Every row gives one point. To make a cloud, some directions were put in groups of two or more. Within a group, all points are equally far from the middle, so they leave a hole (a ring in 2 directions, a hollow ball in 3). The other directions are filled evenly. Then the cloud was stretched, turned, moved and blurred a little. How many holes are there, and how many directions does each take, smallest first?

Cloud, 15 rows:
[[ 22  28]
 [-48   3]
 [-64 -18]
 [-29  22]
 [  1 -16]
 [ 51   0]
 [-43   9]
 [-22  31]
 [  6 -64]
 [ 70 -25]
 [ 11 -39]
 [-41 -49]
 [-46  10]
 [ 29  -2]
 [-20 -55]]
Holes: 0

Cloud (20 x 3):
[[ 41 -27  24]
 [  9  18 -34]
 [-62   9  -2]
 [-59 -22   6]
 [-24   7  22]
 [  2 -70  33]
 [-19  18 -67]
 [  7 -83   9]
 [-10 -10 -57]
 [-41 -31 -17]
 [-15   7 -70]
 [-17 -58  13]
 [ 27  27 -49]
 [-40 -41  24]
 [-40   7  12]
 [-10  29 -61]
 [-66 -12  11]
 [ 54 -13 -10]
 [ -7  12   9]
 [ 22 -48  52]]
Holes: 0

Cloud, 28 rows:
[[-13 -65 -14  66]
 [-19   9  15  52]
 [ 21  54 -32  51]
 [-26 -34 -52  12]
 [ -6 -65 -27  33]
 [ 25  44  -1  34]
 [-56   8   5  43]
 [-10 -79  -9   5]
 [-25 -63   4 -17]
 [ 46 -33 -17 -12]
 [ 23 -18 -28 -31]
 [-50  29 -10  32]
 [ 16 -12 -55   6]
 [ 27 -54  29  38]
 [-13  25 -20 -26]
 [-33  36  -7  13]
 [  8 -79  -3  10]
 [  3 -27 -35  57]
 [ -9  71 -23  36]
 [-39   5  -7  80]
 [-55  11   3  41]
 [ 11  64   4  -7]
 [  5 -37 -14 -27]
 [-45 -23  33  56]
 [-21  -1 -14 -22]
 [  5 -87   1  19]
 [-15 -17  26  58]
 [-50  21  -6  61]]
Holes: 1 (2)

Cloud, 55 rows:
[[ 34 -46  27 -11 -15 -43]
 [-53  41 -29   2 -13  16]
 [-64   5 -21 -16  -4  14]
 [ 42 -41   6 -49 -43  35]
 [ -6   3  47   9 -37 -37]
 [ 34  44 -71 -31  21  -4]
 [  6  10   4 -23 -70 -46]
 [ 24   9  -8  67   4  49]
 [-24  77 -28 -16  -4  14]
 [ -1 -46  32 -14  65   4]
 [ 58 -55  -4 -19  12  50]
 [ 44  25 -79 -16   1  11]
 [ 51 -64  22 -10  22 -13]
 [ -2 -12  27 -31  55 -17]
 [ 71  28 -54  -1   1  -6]
 [ 26  27  -8   3  51  74]
 [ 15  50 -17   1  31  71]
 [ -5 -40  20  17 -70  33]
 [ -2  30 -42 -42   6  56]
 [-15  71 -45  20  29  13]
 [-10 -49  10  26 -65  22]
 [-11  46 -66  -1  47   0]
 [ -7 -45 -24  21 -40 -41]
 [ 18 -25  39 -27 -61 -30]
 [  1 -77  12 -28  -2 -23]
 [ 40 -29 -43  -6 -40  45]
 [-24 -75   6 -40  -2  10]
 [ 12 -25 -60  23 -48  10]
 [  8 -44  25  51 -15 -27]
 [-12 -29 -41   4 -69 -16]
 [ 20 -13  -6 -43  20  71]
 [ 39  51  23  44  42   3]
 [ -1   1  24 -17 -84   8]
 [ 60  16  51  29   7  46]
 [ 27 -34  37 -21  67  36]
 [-14 -56  30 -51  16  11]
 [ 43 -51  53  24 -12 -15]
 [ 34 -23  75  29   0   1]
 [ -4 -25 -13  55 -28 -29]
 [-30  54 -12  29   1 -26]
 [-36 -19 -51 -16   6  44]
 [-29 -32  15  41 -46  26]
 [-10  26 -65 -27  11  46]
 [ 36 -35  27 -64   8  17]
 [-22 -27  56  35   0 -12]
 [-46  13   9   7 -50  16]
 [ -1  -8  23 -14  69 -16]
 [-13 -24  24  39 -29  60]
 [ 15  52 -20 -44  43 -17]
 [ 68  -9  14 -34 -44  28]
 [ 39  -3  19 -36  65   3]
 [ -5 -44 -41 -20   7  59]
 [ 43 -39 -14  31  11 -35]
 [-60 -22  18 -25   0  17]
 [ 36  10 -21   9  83  35]]
Holes: 2 (2, 4)

Cloud:
[[ 26 -12 -46 -40  24  42  37  57]
 [-14  21 -40 -55  59 -27 -44  27]
 [ 34  23  31  71 -25  -4  28  28]
 [-19  26  -4 -41  86 -50 -46  38]
 [ 17  -5  29 -73 -36 -56 -17  -8]
 [-21 -17  29 -17  23   0  28 -10]
 [-46 -21  71 -22  43  -8   5  45]
 [-60 -25  11  17  45  65 -17 -20]
 [ -8   1   2  -4   4   7 -46  12]
 [ 21  10  -1  54 -22  28  -2  50]
 [ 15   8 -39 -73   7  13  -1  -7]
 [-30   8  -5 -10   6 -78  -7  12]
 [-34 -11 -11  27  18  31   2 -17]
 [ 31  33  52  -7  24 -41 -59  23]
 [  4  24  14 -13 -10  44  -4  54]
 [-29 -39  32  35 -39 -30   6  69]
 [ 36 -17 -26 -16  20  69  41  56]
 [-27 -14 -26  51   7 -64   5  45]
 [  1   4   5 -76  38 -39 -23 -27]
 [ 19   9  21  40  42  40   2 -47]
 [-29 -48 -70   8 -11 -37   2 -17]
 [ 12 -31  24 -24  -9   1 -35  37]
 [  4  -4 -70 -24  62   9 -56 -54]
 [-29  42  26 -15  -1  18 -48 -26]
 [-54 -62 -26  12 -17  42 -30 -35]
 [-12 -40 -72   0  16 -28 -42  38]
 [ 15 -19 -14 -13  -8 -27 -63 -28]
 [ 16  -9  36  -3  -9  28 -21 -13]
 [ 49   5  25  20  35 -38  10  25]
 [ 20   3 -34  25  50  10  30 -39]
 [-30 -25  37 -50  50  29 -21  28]
 [ 21 -46 -27 -69 -24  16 -49   1]
 [-28 -10 -16  45  45  48 -37  36]
 [ 19 -16  18  75 -16 -40 -16  43]
 [ 32  49 -14  26  21  35 -12 -49]
 [-17  -9  -9   7  28  26 -48  -1]
 [-44  36  12  76  20  23 -14  -1]
 [ 44  16 -36  40  10  -5   9   7]
 [ 41  41  -4  -9  10 -63 -61 -20]
 [  9 -31 -12  20   4  18  48  50]
 [-70 -34  20 -76  32  79 -33  10]
 [ 40  18  -6 -81  46 -36 -68 -29]
 [  7  21  55 -13 -24  27  -1   8]
 [-21  26  49  -6   9   0 -54 -67]
 [-62  -7  28  14  48  33 -25  32]
 [-40 -18  31  -4  20   5 -55  17]
 [ -5  30  27 -43  46   3  -3  64]
 [-62 -44  17 -77  21   4 -24  59]
 [ -9 -20 -21 -15  46  -4 -26 -16]
 [-39 -26  -2 -25 -22 -29 -36  95]
 [ -5 -14  -4   5 -48 -69 -38 -40]
 [-22  -5  34 -39 -63 -13 -33  22]
 [ 30  28  59 -53  18 -42 -74 -55]
 [ -8  35   6  19  42  -4 -68  48]
 [-56 -66  -5  -3 -11  51  49  24]
 [ 36 -10 -72 -37  10   6 -51 -32]
 [ 31  19  22  71  10 -60 -51 -20]
 [  0 -14  28  17  23  33 -49  25]
 [-57 -38  -1 -51  44  20 -48  26]
 [ 24  -1   0  55  22   0 -56 -26]
 [-27  39 -17 -22  39 -46 -40 -68]
 [ -8  -5  11 -56  31  42 -12  35]
 [ 24  18 -26 -51 -63  17 -32  -3]
 [-50 -15  53  23  64  78   6  19]
 [-20 -36 -55 -14  -5  36 -13 -39]
 [  6 -11  44 -86   8  35 -37 -11]
 [-76 -19  26 -22 -51  21 -16  20]
 [ 22  30  63  44  17 -30 -13 -27]
 [ 14   3  39 -50  11  16 -63 -25]
 [ 14  -1  10  17 -20  49   7  45]
 [  3   5 -24 -15   8 -19  -8 -50]
 [ 18 -29   9  38 -58  25  -9 -16]
 [-46   0 -22 -11  33  60  -5  64]
 [ -5   0 -79  33  39 -35 -87 -57]
 [-63 -17  28  -4 -36  53 -18  62]
 [-15 -30 -50 -90  37 -39 -35  -3]
 [ 21  16  -1 -55 -31  11 -20  94]
 [-44 -37 -11 -53 -36  39 -27  11]
 [-31 -34 -22  -9  25  25 -20  51]
 [-44 -13 -21 -15  51  72 -30  -6]
 [ 42  43   4  65  27 -63 -18  -4]
 [ -3  21  33 -44  18 -12 -46  51]
 [ 45 -21  -1 -10  -8  17 -25   5]
 [-45   3 -20  11   9  18 -74 -57]
 [ 29  -1 -36  39  56 -36 -39 -18]
 [-29 -36  60 -13 -17  10  41  33]]
Holes: 0
